Each row of a before or after table is a point. One or more steps were done to the points. Then noise was added and the rows were shuffled. The steps act on how far a point lies along the listed directions, d1 being the first. What was done? A step turns or swaps two directions, mirrors them in a line or flattens them onto one, adds a multiple of one to another, or multiplies one. Angles are multiples of 10 degrees, from the lower direction toward the higher: turns from -170 to 170, lines from 10 to 170 but not 90. Use the fewest steps. Two steps may share a direction if one is a turn and the other turns, adds or multiplies; they go together, in the order done. Otherwise the lowest direction goes first.

Directions:
(1): [ 1.48  1.04 -1.69]
(2): [-1.63 -0.58 -1.78]
(3): [ 1.15 -2.18 -0.34]
Before:
[[ 0.76 -0.32 -0.96]
 [ 0.17 -0.66  0.09]
 [ 0.14 -0.77  0.28]
 [-0.14  0.32  0.45]
 [-0.05  0.71 -0.22]
 [ 0.09  0.07 -0.23]
 [-0.32 -0.36  0.10]
 [ 0.47 -0.28 -0.13]]
After:
[[ 0.15 -0.07  0.17]
 [ 1.01 -0.61  0.40]
 [ 0.12  0.31 -0.36]
 [-0.56  0.08 -0.05]
 [-0.35  0.06  0.71]
 [ 0.40 -0.16 -0.58]
 [ 0.29 -0.10 -0.75]
 [ 0.31 -0.45 -0.18]]
Steps: turn d1 and d2 by -140 degrees; turn d1 and d3 by -40 degrees

Directions:
(1): [-0.06  2.07  1.23 -1.55]
(2): [ 1.17 -1.77  0.88 -1.72]
(3): [-1.15 -0.11 -2.00 -1.70]
Before (13 x 4):
[[ 0.43 -0.24  0.56  0.20]
 [ 0.38  0.41  0.46 -0.06]
 [ 0.15  0.12  0.68  0.88]
 [-0.10  0.55  0.35  0.11]
 [-0.46  0.98 -0.26  0.48]
 [-0.48  1.23  0.12  0.45]
 [ 0.17 -0.45 -0.17  0.19]
 [-0.12  0.70  0.25 -0.47]
 [ 0.38 -0.61 -0.27 -0.29]
 [ 0.30  0.38  0.31  0.63]
 [-0.05  1.05  0.28  0.40]
 [-0.04  0.98  0.29  0.04]
 [-0.20 -0.41  0.07 -0.11]]
After, 13 rows:
[[ 0.35  0.89  0.64 -1.17]
 [-0.02  2.00  1.17 -1.26]
 [ 0.46  0.80  1.25  0.11]
 [ 0.61 -0.31  0.45 -0.27]
 [ 0.46 -0.97  0.53 -0.22]
 [ 0.43  1.66  1.48 -1.20]
 [ 0.61  1.22  1.53 -0.88]
 [ 0.05 -0.54 -0.17 -0.53]
 [ 0.41  1.42  1.92 -0.57]
 [-0.38 -0.46 -0.36  0.23]
 [-0.12 -0.66 -1.04  0.39]
 [ 0.00 -1.16 -0.78  0.71]
 [ 0.18  0.86  1.08 -0.76]]
Steps: multiply d1 by 3; turn d2 and d3 by 90 degrees
